Each point is reached from the start by the listed moves, each made once or not at all, plus a little noise. Is the number of moves made odd or even? Then give how often each move was made.

Moves:
(1): [0.178, -0.041, -0.038]
(2): [-0.011, -0.041, 0.189]
(3): [-0.080, -0.178, -0.042]
Start: [-0.236, 0.055, -0.082]
Points:
[-0.295, -0.151, -0.119] -> odd (0, 0, 1)
[-0.085, 0.028, -0.163] -> odd (1, 0, 0)

Moves:
(1): [-0.009, -0.080, 0.065, 0.005, 0.108, 0.071, 0.073, 0.134, -0.027, -0.181, 0.005, 0.246, 0.122, 0.040]
(2): [-0.166, 0.128, -0.047, -0.029, 0.064, -0.069, 0.011, -0.010, -0.084, 0.030, 0.071, -0.020, 0.066, 0.155]
(3): [-0.058, 0.150, 0.028, -0.182, -0.085, -0.064, 0.138, 0.069, 0.059, -0.014, 0.164, 0.050, 0.083, 0.226]
(4): [-0.026, 0.016, 0.166, 0.029, 0.021, -0.170, 0.020, -0.001, 0.121, 0.088, -0.146, -0.019, 0.090, -0.043]
(5): [-0.091, 0.010, 0.086, -0.090, 0.001, -0.023, -0.130, -0.024, -0.207, 0.067, -0.067, -0.174, 0.022, 0.072]
(6): [-0.012, 0.060, 0.187, 0.051, 0.042, -0.072, 0.023, -0.055, 0.062, -0.034, -0.057, 0.063, -0.063, 0.019]
(7): [-0.103, 0.131, -0.002, 0.086, -0.011, 0.152, 0.055, 0.095, -0.097, 0.103, -0.101, -0.078, 0.112, -0.012]
(8): [0.079, 0.097, -0.004, 0.001, 0.036, 0.032, -0.073, 0.088, 0.037, 0.067, 0.065, -0.052, 0.038, 0.053]
(9): [-0.009, -0.028, -0.007, -0.029, -0.007, -0.024, -0.054, 0.031, 0.110, -0.008, -0.090, -0.083, -0.101, 0.064]
(10): [0.084, 0.066, -0.151, -0.066, -0.090, 0.030, -0.216, -0.131, -0.018, 0.013, -0.094, -0.108, -0.035, 0.013]
(11): [0.072, -0.007, -0.005, -0.010, 0.153, 0.171, 0.095, -0.013, 0.217, 0.225, -0.047, -0.076, 0.077, -0.095]
Start: [-0.032, 0.009, 0.046, -0.127, -0.045, 0.035, 0.115, -0.001, -0.113, -0.008, 0.081, 0.036, -0.082, 0.007]
Points:
[-0.075, 0.416, 0.105, -0.088, 0.247, 0.342, 0.085, 0.112, -0.031, 0.215, -0.075, -0.010, 0.220, 0.171] -> odd (1, 1, 0, 0, 0, 1, 1, 1, 0, 1, 1)
[-0.069, 0.366, 0.075, -0.288, -0.029, 0.220, 0.143, 0.016, 0.215, 0.277, -0.134, -0.222, -0.014, 0.212] -> even (0, 0, 1, 0, 0, 1, 1, 0, 1, 1, 1)
[-0.227, 0.395, 0.298, -0.309, -0.085, -0.085, 0.069, 0.249, -0.091, 0.281, -0.093, -0.326, 0.178, 0.379] -> even (0, 0, 1, 1, 1, 0, 1, 1, 1, 0, 0)
[0.139, 0.323, -0.092, -0.387, -0.034, 0.215, 0.068, 0.023, 0.161, 0.292, 0.187, -0.140, 0.094, 0.232] -> even (0, 0, 1, 0, 0, 0, 0, 1, 0, 1, 1)
[-0.106, 0.103, 0.314, -0.295, 0.013, -0.135, 0.340, 0.202, 0.022, -0.098, 0.127, 0.319, 0.216, 0.240] -> odd (1, 0, 1, 1, 0, 0, 0, 0, 0, 0, 0)
